Rows are points. The window is the flat piece filled in between its corners: a triangle in 3 columns, a solid with four corners in 4, and so on. A path goes straight from each point to the next, and from the last back to the first. List the points from which the path goes on through the window.
In the rows, 128 means zero.

Window (3 x 3):
[[ 83 124 124]
 [187 156 124]
 [108 109 140]]
Path:
(1): [130 138 163]
(2): [143  91 107]
(3): [109 124 100]
(4): [ 87 133 164]
(5): [114 162 154]
(6): [144 116  99]
(7): [173 111 104]
(8): [121 167 144]
(9): [ 86 145 140]
(10): [ 57  79 107]
(11): [ 92 103  95]
(12): [124 119 172]
(13): [ 88 141 133]
(14): [ 95  79 109]
(15): [143  84 107]
(16): [179 191 147]
Through the window after points: 3, 5, 7, 11, 13, 15

Window:
[[111 144 154 126]
 [ 48 120 128  82]
 [189 150 131 120]
 [179 117 133 144]]
Path:
(1): [146 151 125 177]
(2): [175 109 140 122]
(3): [147 118 174  90]
(4): [151 155 130 134]
(5): [177 149 121 137]
(6): [179  96 172 101]
(7): [164 116 159 112]
(8): [176 163 128 155]
(9): [ 69 140 130 128]
(10): [127 115 161 109]
(11): [159  58 145  89]
(12): [132 172 138 130]
Through the window after points: 1, 3, 5, 11

Window:
[[120  88 150 154 109 108]
 [211 115 126 134  97 104]
 [ 91 150 123  99  90 169]
 [ 72 191 105 138  93 148]
 [161 128 122 144 170 116]
 [174 105 202 145 151  71]]
Path:
(1): [152 111 146 127 121  86]
(2): [ 79 127 105 113 110 122]
(3): [134 192 139 139 103 176]
(4): [159 118 141 152  96 172]
(5): [136 120 149 116 144 102]
(6): [ 97  96 117 103 112  90]
(7): [129 213 131 174 123 171]
(8): [155 150 149 151 111 146]
(9): [ 93 112  64 106  98 106]
(10): [110 158 134 126 135  93]
(11): [113 136 128 164 127 181]
(12): [168 141 175 145 123 136]
Through the window after points: 2, 6, 12

Window:
[[128 126  91 119  63  68 131 184]
 [135 167  77 138  77 120 139 128]
 [113 185 129 185 147 151 113  75]
 [146 143 108 164 114 161 120 127]
 [ 92  68 130  83 105 129 171 103]
 [163 178 110 117 127  96 117 110]
 [ 83 112 145  62 128 156 153 120]
 [117 129  54 118 119 131  96 148]]
Path:
(1): [122 150 103 129 134  67 169 175]
(2): [127 138  86 126 144 131 163 151]
(3): [107 150 133 120  86 144 115  91]
(4): [139 137 131 139  56 159  80 127]
(5): [109 160 100 142 154 133 148  93]
(6): [ 97 107 104  98 120 128 154 133]
(7): [120 104 132  90  92 150 108  88]
(8): [137 122  86 113  29 115  87 141]
Through the window after points: 2, 6, 8

Window:
[[ 90 141 161 108 100 144 102 129 148]
 [ 90 145 181 164 166  76 150 122 136]
 [209 142 144 151 116 145 123 114 117]
 [ 87 126 101 129 122  94 100 178 101]
 [ 68 115 133 154 156 103  57  86 130]
 [156 103 149 139  81 137 167 111 167]
 [166 103 131 200 188 146 120 154  93]
 [ 89 139  67 161 189 140 161 152  74]
 [127 180 129 126 109 139 132 134 197]]
Path:
(1): [ 97 150 107 184 125 130 129 153 116]
(2): [109 100 103  71 173  95 109 161  90]
(3): [165 121 140 115 127 101 120 124 169]
(4): [101 148 159 184  66 172 139 119 128]
(5): [102 133 134 194  95 124 134 139 146]
(6): [149 115 157 123 120 123 159 110 154]
(7): [115 118 112 131 151 120 100 126 139]
(8): [111 160 140 157  87 141 111 132 118]
(9): [102 111 142 198  60 135 109 117 127]
(10): [121 157 138  77 152 127 130 147 159]
(11): [139 129 134  78 154 114  98 204 157]
(12): [127 142 125 204 103 150 153  86  92]
Through the window after points: 1, 5, 9

Window (11 x 11):
[[141 157  96 157  51  94 119 124  79 105  95]
 [142 167  54 113  67  76  71 160  80 121 160]
 [124 114 180  94 169  89 114 152 127 130 148]
 [131  88 131 140 194 101  88 150 107 157  92]
 [149 145 139 142 150 181 143 120  67 115 100]
 [166 167 145 153 113 159 123  86  91 162  90]
 [ 95 148 154 178 166 152 116 113  95 159 102]
 [119 139 106 143 139 128  88 101 132 114 110]
 [121  87 148 109 146 110  87 202 166 148 162]
 [112 102 106 153 202  92 133 143 157 173 124]
 [106  99 139  70 100 125 111 138 103 137 149]]
Path:
(1): [158  99 123 177 122 130 120 118  79 126 144]
(2): [183 118  99 186 156 148 156  96  48 104 157]
(3): [103 161 152 124 113 132  95 136 120 159  77]
(4): [131 174 109 104 119 126 112 146 120 101  87]
(5): [147 103 134 165 104  99 102 114  72 176 167]
(6): [122  84 128 141 134 113  94  81 112 147 138]
(7): [126 183 106 128 144 125 100 160 129 104  96]
(8): [107 160 129 102 138 102  93 144 127 153  68]
Through the window after points: 2, 4, 6, 8

Window, 12 rows:
[[107 141 141 118 128 186 161 126 153 109  81 147]
 [149 111 114 106  73 114 144  93  94 211 111 147]
 [100  82 111 105 100  93 116 117 111 109 134 161]
 [112 146 147 138 154 171 111 111 187 135 153 103]
 [130  82 127  89 151 138 154 114 143 142 111  77]
 [ 96 155 121 145 140 176 132  72 135 143  93  65]
 [ 83 118 148 139 135  73 144 147 129 153 152 124]
 [101 111  62 127 146 114 152 101 151 126  83 135]
 [121 146 116 162 103 184 135 187 108 194 120  96]
 [120 147 149 102  84 109 153 129 136 115 229 132]
 [183 143 105  74 127 136 130 142  40 200 131 120]
 [ 98 171 108 128 131  86  85 109 191 121 101  45]]
Path:
(1): [101 125 117  97 145 149 132 140 135 158 135 107]
(2): [179 120 164 147  70 119 146 104 108 122 117 106]
(3): [162 143 139 139 128 140 173 113 119 119 103 115]
(4): [ 56 105 121  83 128 166 121 136 170 143 121 127]
(5): [ 80 155 135  62 114 150 142 112 134 198 153 108]
(6): [162 117 129 138 124 123 125 125 117 128 123  95]
(7): [141 157 119 219 137 138 138 120 151 107 102  36]
(8): [ 85 125 126  62 136 158 135 111 137 146 123 151]
(9): [ 44 156  85 100 103 133 143  99 142 149 120 142]
(10): [170 115 145 150 141 130 127 134 135 140 125 107]
(11): [118 138 138 157 141 144 149 127 156  99 125  96]
(12): [ 91 127 115  64 123 142 101 116 143 175 140 124]
(13): [ 33 143 113 108 117 160 148 142 144 185  96 118]
(14): [161 112 140 147 139  74 136 129 118 121 160 121]
(15): [172 136  80 145 132  86 135 124 116 107 141 130]
(16): [ 54 123 164  85  92 176 121  85 165 229  87  93]
Through the window after points: 3, 13, 15

Window (14 x 14):
[[161 173  96  75 173 157 122 167 115 159 152  87 150 117]
 [119 124 204 157 119 103 134 104 125  97 115 153 139 118]
 [143 132  93 120 150 191 193 145 137 156  98  86 159 144]
 [171 121  66  85 148 115 188 147 134 149 110 112 126  81]
 [125 137  63 125 199 156 135 197 129 142  82 107 117 106]
 [144 146  58 116 119 168 153 170 102 137 129 164 137 130]
 [142  88 151 147 135  69 109  89 105 137 104 146 150 191]
 [103 188  53  94 131 126 154 143 151 148  83 109 163 118]
 [155 143 168 173 118  70 143  97 153  82 128 135  88 200]
 [ 95 127 156 169 138  85 151  63  75 120 146 123  90 161]
 [122  90 149 170  70  98  97  88 132 105 127  95  98 152]
 [155 123 153 161 133 115 101  23 116  73 103 142 105 157]
 [108  87 138 161 139  85 130  74 139  52 163 129 147 168]
 [123 135  91  43 143 154 162 173 102 110  84 103 123 140]]
Path:
(1): [132 132  87 115 135 138 143 130  77 102  95 101 141 136]
(2): [131 147 107 141 107 105 144 126  78  82  96 100 134 140]
(3): [141 110  87  79 188 164 145 137 174 185 137 131 113 143]
(4): [122 123  76 107 175 164 126  95 160 134 113 151  72 158]
(5): [135 146 108 136 146 121 145 168 109 124  96  96 159 111]
(6): [138 142 142 149 123 109 144 110  99 103 103 133 157 154]
(7): [133 116 125 115 131 113 133 109 147 130 135 121 105 140]
(8): [123 117 128  97 138 124 140 138 185 161 145 159 120 132]
Through the window after points: 4

Window:
[[154 161 174 169 133  87 131 123 127 107 119  85 101 126]
 [130 147  90  93 141 125 119 158 178 128  77 124 171 166]
 [112 136  99 148 147 161  73 122  94  83 132 111  87 144]
 [118 113 112 116 153 126 141 113 122 114  47 148 149 162]
 [159 120  69  72 163 101 151 138 140  99  94 160 131 162]
 [ 89 182 160 149 155 105 168 120 139 124 146  98 121 183]
 [100 153 206 138 151  90 102 129 123 154 156 112  87 144]
 [110 158 151 124 126  86 145 112  94 164 137  56  89 106]
 [125 123  84  77  97 131 141 105 173  89  87 169 150 146]
 [121 171 210 115 143 112 148 137  83 123 157  75 132 117]
 [151 129  61 159 111 143  59 100  64 128 157 161 146 154]
 [135 101 104 176 159 163 116 123 109 132 162 127 118 105]
 [116 165  61 156 158 138  75 110  95 110 133 179 138 101]
 [132 148  76 135 109 164 129 172 129 108  72 192 105 171]]
Path:
(1): [ 98  85 121 153 170  85 106 168  83 104 109  86 102 117]
(2): [157 223 148  79 102 156 158  82 149 143 143 150 142 159]
(3): [178 173 106 146 158 162 157 118  97 144 147 169  72 142]
(4): [ 88 110 116 125 139 105  91 129 128 103 101 104 168 128]
(5): [ 93 107 122 155 112 112 116 134  94 128 135 122 114 109]
(6): [149 190 136 126 179 152 112 107 132 116 111 123 135 169]
(7): [144 131 121 107 170 163 114  63 138 130  67 180 102 140]
(8): [101 141  90 147 126  97 124 168  99  99 124 113 163 143]
Through the window after points: 1, 3, 7

Window (14 x 14):
[[120 106 152 112 123 128  89 105 119 143 200 183 134 119]
 [194 182 125 126 107  73 119 137 128 111  78 159 170 126]
 [ 60  64 112 141 157 180 162  86  84 154 134 124 157 176]
 [147  86 122 136 108 103  65 141 149 164 150 123  96 124]
 [105  69 117 190 202 157 183  43 130  97 142 136 144 164]
 [116 120  83  92 126 137 104 103 172 170 159 181 100 176]
 [ 48  88 133 159 191 140 171  36 152 154 130 109 181 116]
 [174 105 153 123  90 124 150 130 161 170 113 192 121 127]
 [153 167  93 162 130  89 176 159 121 139 119 172 121  82]
 [189 152 121  85 135  83 188 114 113 112  99 126 113  92]
 [142 179 161 137 107  98 175 154 153  98 129 114 127 126]
 [203 178 150 115 184 104 163 178 141 139 102 141 148 114]
 [161 168 139 111 130 137 120 156 145  95  73 163 107  81]
 [ 50  85 155 158 200 108 163  60 105 143 112 151 117 173]]
Path:
(1): [168 162 123 115 168 129 132  94 122 170 146 145  97 146]
(2): [135 154 142 148 148 122 147  87 113 137 118 126 129 152]
(3): [149  77 100 122 159 102 176 119 149  96 116 171 145 101]
(4): [115  97 115 100 126  91 124 159 139 106 160 170 148 176]
(5): [134 134 136 142 151 122 143  85 131 157 108 137 110 118]
(6): [169 149 181 167 126 152 121  74 118 162 186 163  99 129]
(7): [ 94  91  70 102 134  92 138 129 156 122  88 143 144 143]
(8): [ 87  92 113 122 117 137 136 181 177 110 134 151 167 157]
(9): [124 129 138 142 152 133 165  82 101 139 125 126 125 132]
(10): [144 171 123 156 142 130 133 106 131 132 109 133 109 130]
(11): [118 101 137 118 151  97 155 136 133 123 131 146 145 116]
(12): [131 112 133 128 133 113 157 157 160 126 104 158 162 119]
Through the window after points: 2, 4, 8, 12

Window:
[[114  95 113 105  78 148 122 125 134 124 166  52  93 160]
 [181 135 179 145  95  82 170 175 157 136 107 159 126 113]
 [ 98 156 101  85 140  72 115 172 183  74 226 171 110 110]
 [108 101 142 154 134 108 109 152  96 188 132 103  80  86]
 [199 122 125  91  90  82 218 115  91 104 170 168 109 104]
 [130 112 125 162 127 170  94 171 103 157 124 131 127 102]
 [ 88  98 152 100 129 145 120 118 153 133 120 122 100 170]
 [124  82 157 168 144 151 116 118 148 132 145  90 121 133]
 [151 159 107 140 184 100  87 143 102 163 133  86  93 172]
 [ 97  93  94 157  74 129 120  90 120 127 154 110  82 150]
 [128 106 112 115 120 149 144  95 200 148  88  71 129 145]
 [164 151 174 119  55  91 189 109 102 116 146 153 164  78]
 [ 95 143 133 150 132 168 164 138 146 123 143 101  98 139]
 [132 132 147 110 105 128 108 112 145  98 161 142  49 103]]
Path:
(1): [151 153 143 132 134 124 139 154 113 201 206 123  58 116]
(2): [123 137 122 117 114 150 120 107 159 164 173 136  95 152]
(3): [119 101 126 134 135 112 119 158 126 102 132  99  95 125]
(4): [111 114 127 143  97 119 152 152  95  84 133 111 117 126]
(5): [129 108  96 125  99 128  97  66 169 186 180 115  66 155]
(6): [112 128 146 121 108 139 135 126 162 163 165 121  70 138]
(7): [126 125 110 132 134 127 132 125 112 107 134 100 127 125]
(8): [127  97 139 141  90 161 109 150 135  70  62  76 155 108]
(9): [127 154 111 111 145 108 161 116 152 193 192 145  71 149]
(10): [177 143 152  95 105  84 114  45 135 176 207 161 114 139]
(11): [ 92 111 130 154 138 145 141 193 131  98  86 105  94 119]
(12): [132  96 127 131 105 109 122 112 143  87  98 115 142 136]
Through the window after points: 4
